Each row of a before or after table is a point. One or more steps were done to the points. Then noise was added and the rows were shuffled. The steps act on columns, c1 being the first. Name the steps. A step turns or swaps two columns, mirrors them in a line or flattens them onto one, adds a multiple of one to another, or multiplies or shifts one. Angles are multiples of 10 degrees, from the lower column toward the higher: turns from -170 to 170, lines from 10 to 170 but not 90. Use the fewest steps. Two steps may share a column if one is a turn and the other turns, adds or multiplies; they go together, in the order done. Otherwise the lowest column goes first.

Before:
[[-0.019, -0.035, 0.051],
[-0.034, 0.021, 0.052],
[0.016, -0.013, -0.089],
[-0.017, 0.006, -0.110],
[-0.023, 0.008, 0.009],
[0.027, 0.013, 0.003],
[0.011, -0.006, 0.030],
[0.012, 0.010, 0.081]]
After:
[[-0.060, -0.012, 0.070],
[-0.041, 0.004, 0.105],
[0.008, -0.005, -0.030],
[0.024, 0.008, 0.003],
[-0.024, 0.012, -0.015],
[0.040, -0.036, -0.035],
[0.055, 0.021, -0.026],
[0.032, 0.010, -0.074]]
Steps: turn c1 and c3 by -150 degrees

Before:
[[-0.022, 0.031, -0.024, -0.012, 0.029, 0.049, 0.024, 0.030],
[-0.042, 0.014, 0.036, 0.026, -0.044, 0.031, -0.022, 0.022],
[-0.019, -0.004, -0.076, -0.045, 0.018, 0.020, 0.127, 0.080],
[-0.089, -0.007, -0.002, -0.027, -0.047, 0.010, -0.042, -0.044],
[-0.091, 0.021, 0.064, 0.007, -0.010, -0.026, -0.025, -0.023],
[-0.051, 0.047, 0.064, -0.138, -0.018, -0.004, -0.061, 0.087],
[0.018, 0.036, 0.008, -0.047, 0.001, -0.003, 0.020, 0.016],
[-0.022, -0.024, 0.032, 0.014, -0.042, 0.016, 0.015, -0.007],
[-0.040, 0.049, -0.003, 0.041, -0.059, -0.024, -0.040, 0.006],
[0.024, -0.022, -0.068, 0.008, 0.057, -0.014, 0.036, 0.077]]
After:
[[-0.052, 0.049, 0.063, -0.138, -0.054, -0.017, 0.036, 0.087],
[-0.040, 0.038, -0.003, 0.043, -0.020, -0.041, 0.067, 0.011],
[-0.021, -0.018, 0.034, 0.015, 0.026, 0.023, 0.036, -0.010],
[-0.021, 0.005, -0.071, -0.047, 0.111, 0.019, -0.058, 0.082],
[-0.041, 0.026, 0.034, 0.025, -0.003, 0.028, 0.048, 0.021],
[-0.093, 0.007, 0.066, 0.006, -0.021, -0.028, 0.013, -0.019],
[-0.091, -0.003, -0.001, -0.026, -0.026, 0.010, 0.061, -0.041],
[0.023, -0.024, -0.067, 0.001, 0.013, 0.000, -0.063, 0.077],
[-0.026, 0.047, -0.022, -0.007, 0.011, 0.037, -0.034, 0.033],
[0.020, 0.035, 0.003, -0.046, 0.018, -0.018, -0.008, 0.016]]
Steps: turn c2 and c6 by -20 degrees; turn c5 and c7 by -110 degrees

Before:
[[-0.061, 0.032, 0.005, -0.012, 0.016, 0.003, 0.037, 0.010, -0.048, -0.030, -0.052],
[0.000, -0.029, -0.057, -0.032, -0.055, 0.008, 0.089, -0.032, 0.040, -0.040, 0.061],
[0.112, -0.021, 0.035, -0.012, 0.010, -0.068, 0.071, -0.008, 0.017, 0.027, 0.001],
[-0.061, 0.013, -0.055, 0.054, 0.094, 0.013, -0.030, -0.035, 0.002, -0.027, -0.041],
[0.016, -0.017, 0.045, -0.012, 0.068, -0.048, 0.054, -0.055, -0.013, -0.094, -0.036],
[-0.032, 0.048, -0.027, -0.060, -0.002, -0.054, 0.038, 0.022, -0.032, -0.112, 0.048],
[0.036, -0.087, 0.030, 0.017, -0.047, 0.024, -0.007, -0.057, 0.051, -0.041, -0.046],
[0.048, -0.054, 0.027, 0.002, 0.045, -0.020, 0.019, 0.037, -0.014, -0.017, -0.002],
[0.037, 0.042, 0.032, 0.042, 0.050, 0.029, -0.007, -0.013, 0.009, -0.070, 0.036],
[0.025, -0.007, -0.022, 0.017, -0.021, 0.009, 0.061, 0.011, -0.046, -0.052, 0.062],
[0.012, 0.046, 0.051, 0.065, 0.016, 0.038, 0.002, 0.027, 0.043, -0.039, 0.015],
[0.031, 0.001, 0.040, -0.057, 0.014, -0.050, 0.021, -0.012, -0.075, -0.025, -0.002],
[0.049, -0.026, 0.021, -0.007, 0.044, 0.064, 0.016, 0.015, 0.012, -0.028, 0.091],
[-0.070, 0.000, 0.012, 0.109, -0.011, -0.041, 0.023, -0.026, 0.089, 0.060, 0.024]]
After:
[[-0.069, 0.003, 0.017, 0.107, -0.015, -0.041, 0.023, 0.085, -0.038, 0.060, -0.021],
[0.016, -0.016, 0.045, -0.011, 0.064, -0.049, 0.056, -0.022, -0.051, -0.091, 0.034],
[-0.032, 0.048, -0.026, -0.059, 0.000, -0.057, 0.037, -0.027, 0.026, -0.055, 0.110],
[0.033, 0.044, 0.033, 0.044, 0.051, 0.026, -0.004, 0.005, -0.012, -0.029, 0.072],
[0.112, -0.023, 0.039, -0.013, 0.010, -0.069, 0.070, 0.015, -0.012, 0.022, -0.014],
[0.050, -0.025, 0.022, -0.009, 0.041, 0.063, 0.016, 0.012, 0.016, 0.036, 0.090],
[0.030, 0.000, 0.039, -0.055, 0.012, -0.051, 0.021, -0.077, 0.004, -0.022, 0.015],
[-0.002, -0.028, -0.057, -0.031, -0.056, 0.009, 0.086, 0.035, -0.036, 0.008, 0.074],
[0.025, -0.006, -0.022, 0.018, -0.021, 0.004, 0.058, -0.044, 0.015, 0.002, 0.080],
[-0.064, 0.013, -0.060, 0.051, 0.091, 0.013, -0.029, -0.006, -0.039, -0.044, -0.013],
[0.046, -0.051, 0.025, -0.002, 0.045, -0.019, 0.022, -0.006, 0.037, -0.011, 0.010],
[0.012, 0.046, 0.050, 0.065, 0.015, 0.042, 0.004, 0.046, 0.021, -0.021, 0.037],
[0.035, -0.091, 0.028, 0.020, -0.048, 0.023, -0.008, 0.042, -0.063, -0.065, -0.008],
[-0.062, 0.029, 0.005, -0.011, 0.013, 0.004, 0.039, -0.048, 0.018, -0.058, -0.020]]
Steps: mirror c8 and c9 in the line at 40 degrees; turn c10 and c11 by -40 degrees

Before:
[[0.113, -0.015, 0.007, -0.066, 0.035, -0.019, -0.099, -0.011, 0.084, 0.047, 0.047, -0.045, -0.034, -0.115, 0.073, 0.020, 0.033, -0.048],
[0.125, 0.044, 0.000, -0.019, 0.062, 0.053, 0.010, -0.044, 0.011, 0.057, -0.012, -0.071, -0.016, 0.009, -0.009, 0.118, 0.020, -0.037],
[0.077, -0.026, -0.011, -0.045, 0.001, -0.061, 0.018, -0.061, 0.011, 0.028, 0.002, -0.030, -0.055, -0.085, 0.073, 0.025, -0.010, -0.050],
[-0.024, -0.009, -0.010, 0.028, -0.022, -0.001, -0.022, 0.021, 0.038, -0.031, -0.026, 0.001, -0.034, 0.014, 0.027, -0.009, -0.016, 0.069],
[-0.041, 0.027, -0.077, 0.015, 0.004, 0.010, 0.010, 0.030, 0.006, -0.020, -0.009, 0.062, 0.014, 0.003, -0.016, -0.007, -0.004, 0.017],
[-0.071, -0.037, -0.016, -0.003, 0.035, -0.033, -0.019, -0.005, 0.032, -0.039, 0.013, -0.019, 0.020, -0.007, -0.011, -0.021, 0.023, 0.034],
[-0.087, 0.022, -0.006, -0.008, -0.004, 0.001, 0.007, 0.023, 0.083, -0.023, 0.002, -0.003, 0.021, 0.020, 0.031, -0.002, -0.032, -0.001],
[0.120, -0.076, 0.026, -0.050, 0.041, -0.028, -0.012, -0.036, 0.081, -0.017, 0.055, -0.028, -0.031, -0.110, 0.037, -0.004, -0.071, -0.042],
[-0.023, 0.051, -0.009, 0.001, -0.041, -0.016, 0.023, 0.002, 0.034, -0.023, 0.005, 0.007, 0.034, 0.030, -0.024, -0.060, 0.027, 0.038]]
After:
[[-0.088, 0.027, -0.010, -0.005, -0.005, 0.004, 0.009, 0.005, 0.062, 0.068, -0.001, -0.001, 0.023, 0.019, 0.030, -0.006, -0.025, -0.002],
[-0.040, 0.022, -0.082, 0.017, 0.003, 0.009, 0.015, 0.009, 0.016, -0.002, -0.006, 0.063, 0.015, 0.000, -0.010, -0.004, -0.003, 0.021],
[-0.028, -0.014, -0.014, 0.033, -0.023, 0.002, -0.021, 0.009, 0.044, 0.019, -0.028, 0.000, -0.032, 0.013, 0.024, -0.017, -0.016, 0.071],
[0.105, -0.013, 0.006, -0.060, 0.031, -0.020, -0.101, -0.005, 0.000, 0.103, 0.045, -0.046, -0.030, -0.113, 0.076, 0.027, 0.033, -0.050],
[-0.031, 0.051, -0.009, 0.001, -0.039, -0.013, 0.018, -0.003, 0.031, 0.014, 0.005, 0.005, 0.027, 0.031, -0.028, -0.061, 0.029, 0.044],
[0.124, -0.080, 0.027, -0.052, 0.039, -0.026, -0.015, -0.012, 0.059, 0.062, 0.059, -0.032, -0.030, -0.112, 0.038, -0.001, -0.072, -0.042],
[-0.075, -0.044, -0.018, -0.002, 0.037, -0.030, -0.016, 0.003, 0.047, 0.012, 0.012, -0.022, 0.020, -0.001, -0.012, -0.022, 0.020, 0.030],
[0.125, 0.048, -0.002, -0.018, 0.061, 0.050, 0.013, -0.019, -0.046, 0.039, -0.014, -0.073, -0.018, 0.009, -0.008, 0.119, 0.026, -0.033],
[0.080, -0.025, -0.017, -0.048, -0.001, -0.063, 0.016, -0.026, -0.014, 0.028, 0.005, -0.033, -0.059, -0.080, 0.077, 0.027, -0.009, -0.051]]
Steps: multiply c8 by 0.4; turn c9 and c10 by 60 degrees
